Each row of a before or after table is a point. The points were changed in one or more steps. Then noise was added and the rows were shuffled. The steps act on columns, c1 being the first. What was done? A step turns or swaps two columns, mirrors them in a line or flattens them onto one, adds a multiple of one to another, or multiplies or shifts one. Angles are multiples of 10 degrees, from the lower column toward the higher: turns from -170 to 170, lines from 10 to 170 but not 90. Use the fewest steps. Two steps may share a column if one is a turn and the other turns, adds or multiplies; they go together, in the order done. Otherwise the lowest column goes first.

Before:
| -22 | -27 |
|  31 | -44 |
|  53 |   4 |
| -93 | -19 |
|  17 |  -2 |
|  42 |  19 |
|  53 |  10 |
| -56 |  20 |
|  -5 | -35 |
| -36 | -12 |
|  37 | -24 |
|  46 |  77 |
|  -2 | -40 |
|  52 | -37 |
After:
|  42 | -47 |
|  21 |  26 |
| -28 |  51 |
|   1 |  94 |
|  10 |  37 |
|  40 |   9 |
|  48 | -17 |
|  34 |   8 |
|   4 | -16 |
|  31 | -32 |
|  -7 | -44 |
|   5 | -51 |
|  10 | -49 |
| -72 | -58 |
Steps: mirror c1 and c2 in the line at 140 degrees

Before:
|  76 |  31 | -38 |
|   1 |  15 |  69 |
|  46 |  43 | -21 |
|  72 |  43 |  -8 |
|  51 |   2 | -59 |
|  25 |  32 | -13 |
| -16 | -22 |  27 |
| -13 | -52 |  38 |
|  32 |  23 | -61 |
| -36 | -40 |  40 |
| -65 | -32 | -56 |
After, 11 rows:
| -24 | -62 |  -1 |
|  29 |  54 | -25 |
| -13 | -39 |  -3 |
| -29 |  -8 |  85 |
| -34 |  72 |  -4 |
|  32 | -46 | -45 |
|  19 |  38 | -14 |
|   2 |  69 |  10 |
|   4 |  85 | -38 |
|  17 |  65 | -49 |
| -35 | -54 | -16 |
Steps: turn c1 and c3 by -130 degrees; turn c1 and c2 by -70 degrees

Before:
| -19 | -23 |  25 |  39 |
| -25 |   5 | -35 |  -9 |
| -27 | -34 | -14 | -18 |
| -13 | -38 |  23 | -19 |
| -26 | -18 |  29 |  12 |
| -22 |  47 |  22 |  -4 |
|  33 | -34 | -10 | -20 |
|   7 | -33 |  21 |   4 |
| -12 | -36 |  18 | -18 |
|  95 | -41 |   9 |   2 |
After (10 x 4):
| -11 | -48 |  24 | -20 |
|   8 | -45 |  23 |   6 |
| -25 | -33 |  29 |  12 |
| -26 | -29 | -15 | -14 |
| -26 |  22 | -36 | -12 |
|  32 | -32 | -10 | -19 |
| -15 | -39 |  28 |  38 |
|  91 | -45 |  10 |   0 |
| -14 | -47 |  14 | -17 |
| -19 |  35 |  22 |  -3 |
Steps: add -0.5 times c3 to c2

Before, 13 rows:
|  38 |  49 | -25 |  -8 | -12 | -22 |   4 |   7 |
|  -3 |  10 | -12 |  33 |  31 | -41 |  14 | -20 |
|  -2 |  10 |  15 |  36 | -38 |  17 | -13 | -13 |
|  15 | -14 |  17 | -11 | -35 | -31 |   5 |  24 |
| -25 |  29 |   9 | -21 | -27 |  -3 | -25 |   1 |
|  -5 |  43 |  22 |   4 | -28 |   9 |  29 | -25 |
|  31 |  35 |  30 |  -3 | -31 |  20 | -16 | -29 |
| -20 | -15 |  17 |  10 |   8 | -35 |   4 |   3 |
|  15 | -20 |  17 |  19 |  33 | -25 |  -1 |   1 |
|  12 |  -2 |  -4 | -23 | -19 | -17 |  16 |  10 |
|  13 |  49 |  -4 | -19 |  22 | -47 |  10 |  35 |
|  25 |  37 |   8 | -17 |  18 |  16 | -17 |  34 |
| -32 | -20 |  -4 |   8 | -26 |  16 |  20 |  -2 |
After:
|  26 |  15 |   2 | -26 | -95 |  57 |  -8 |   1 |
| -24 | -15 |   2 |  10 | -47 |  23 |  -1 |   2 |
| -18 |  -8 |  21 |  -2 | -89 |   9 |  13 |  18 |
|  23 | -13 | -17 | -24 |  78 |   0 | -13 | -13 |
|  22 |  -6 |  12 |   5 |  21 |   5 |  15 |   9 |
| -25 |  23 |   5 | -18 | -78 |  60 | -32 |   3 |
| -35 |   4 | -11 | -17 | -30 |  18 | -48 | -10 |
| -30 |  23 |  21 |  -3 |  45 |  56 | -33 |  17 |
|   7 | -21 |   0 |  -1 | -70 |  49 | -48 |   0 |
|   0 |  -3 |  11 | -25 |  83 |  15 |  20 |   9 |
|   6 |  30 |   5 |  33 | -68 |  37 | -25 |   5 |
| -23 |  -1 |  14 |   6 |  55 |  -8 | -49 |  12 |
|  29 | -24 |  -3 |  15 | -65 |  57 |  16 |  -4 |
Steps: turn c1 and c4 by -140 degrees; mirror c2 and c7 in the line at 140 degrees; flatten c3 and c8 onto the line at 40 degrees; multiply c5 by 2.5; shift c6 by 40

Before:
| -11 |  -5 | -23 |   2 | -17 |  16 |   6 |  18 |  16 |
|  21 | -33 | -35 | -22 |   6 |   8 |   5 | -53 |  35 |
|  -3 | -35 |  66 |  -6 |  -4 |   9 | -22 | -40 |  33 |
|  39 | -26 | -10 | -10 | -41 | -24 | -42 |   8 |  35 |
| -30 |   0 |  12 | -47 |  12 |   4 |  12 |   6 |  48 |
|  48 | -49 |  18 |  36 | -24 |   3 |  33 | -33 |  -6 |
| -15 |  22 |  30 |  -1 |   2 | -32 |  26 |  21 | -14 |
|  34 | -46 |  22 | -27 |  24 |  -6 | -40 |   1 |  42 |
| -30 |  -7 | -28 |   4 | -33 | -13 |  27 |  19 | -49 |
| -36 |  -5 |   0 |  36 | -11 |  -3 | -19 |  -9 |  30 |
|  15 |  15 |  29 |   1 |   6 |  21 |  15 | -19 |  -8 |
After:
|   9 | -38 |  74 |   3 |  -1 |  14 |  28 |  22 | -13 |
|   3 |   0 |  32 | -28 |  18 |  15 |  39 |  18 | -59 |
|  -8 |  33 | -57 |  35 |   7 |  35 | -53 |   3 |  53 |
| -36 |   2 |  23 | -33 | -23 |   5 |  15 |  -8 |  18 |
|  56 |  41 |  -4 | -42 | -11 |  30 | -15 | -34 | -17 |
| -18 |  31 |  47 |   2 |   6 |  17 | -11 | -40 |  33 |
|  -9 |   4 | -94 | -26 |  34 |  35 | -58 |   7 |  28 |
|  19 |   2 |  25 |   3 |  -5 | -27 |  -4 | -21 |  -4 |
| -11 |   0 |  60 |  39 |  29 |  -2 |  31 |   2 |  60 |
|  -3 |  16 |  -5 | -14 |   8 |  -9 |   9 |  16 |  11 |
|  17 |  31 | -51 |  21 |  13 |  14 | -10 | -56 |  41 |
Steps: turn c1 and c7 by -50 degrees; add 1.5 times c7 to c3; turn c2 and c6 by -140 degrees; turn c4 and c5 by -130 degrees; add 0.3 times c4 to c9

Before:
|  11 | -14 |  43 | -46 |  -5 |  55 |  34 |  75 |   3 | -27 | -16 |
|  -4 |  27 |  16 |   3 |  27 | -33 |  12 | -21 | -28 |  -7 |  -8 |
|  11 |  -3 |  14 |  20 |   3 | -12 |  36 | -27 |  -5 | -27 |  15 |
|  25 |  -2 |   9 | -51 | -34 |   6 |  42 |  37 |   4 |  27 |   0 |
| -40 |  38 |   0 |   0 |   9 | -22 |  30 | -11 | -11 |  11 |  25 |
|  -6 |  -1 |   1 |  -4 |  28 |   1 |   7 | -16 | -35 |  -5 |  31 |
| -16 |  16 |  10 |  14 |  29 |  -7 |  13 | -25 |   8 |  29 |  -1 |
| -33 | -12 |  11 | -11 |  -4 | -20 |   9 |   3 |  -5 |  10 |  -5 |
|  23 | -14 |  16 |   2 | -20 |  -5 |  55 |  59 |  -7 |  32 |  -6 |
After:
|  30 |  21 |  17 |  25 | -20 |   5 | -30 |  25 |  -2 | -16 |  15 |
|  29 |  10 | -11 |  12 | -21 | -16 | -21 | -32 |  -9 |  41 |  25 |
| -96 |  17 |  53 | -69 | -16 |  15 | -31 | -20 |   3 | -25 | -16 |
|  37 | -17 |  11 |  12 | -24 |   3 |  -3 |  -5 |  11 |  28 |   2 |
| -56 | -22 |  -9 | -43 |  -3 | -31 | -46 |   9 |   6 |  13 |   3 |
|  30 |  18 |   0 |  24 | -22 | -25 |  -3 |   5 | -28 |  16 |  -5 |
|   8 | -12 |  -3 |   2 |  -1 | -22 |  -8 | -32 |  -5 |  -5 |  -3 |
| -85 | -35 |  15 |   4 | -14 |  -3 | -53 |  -3 |  -7 |   4 |  -8 |
|  18 |   6 |  -1 |   1 | -23 |   0 |   6 |   4 | -35 |  -3 |  32 |
Steps: multiply c8 by 1.3; turn c1 and c8 by 110 degrees; turn c2 and c10 by 60 degrees; turn c4 and c6 by 40 degrees; add 0.7 times c6 to c3; multiply c5 by 0.7; turn c5 and c7 by 150 degrees
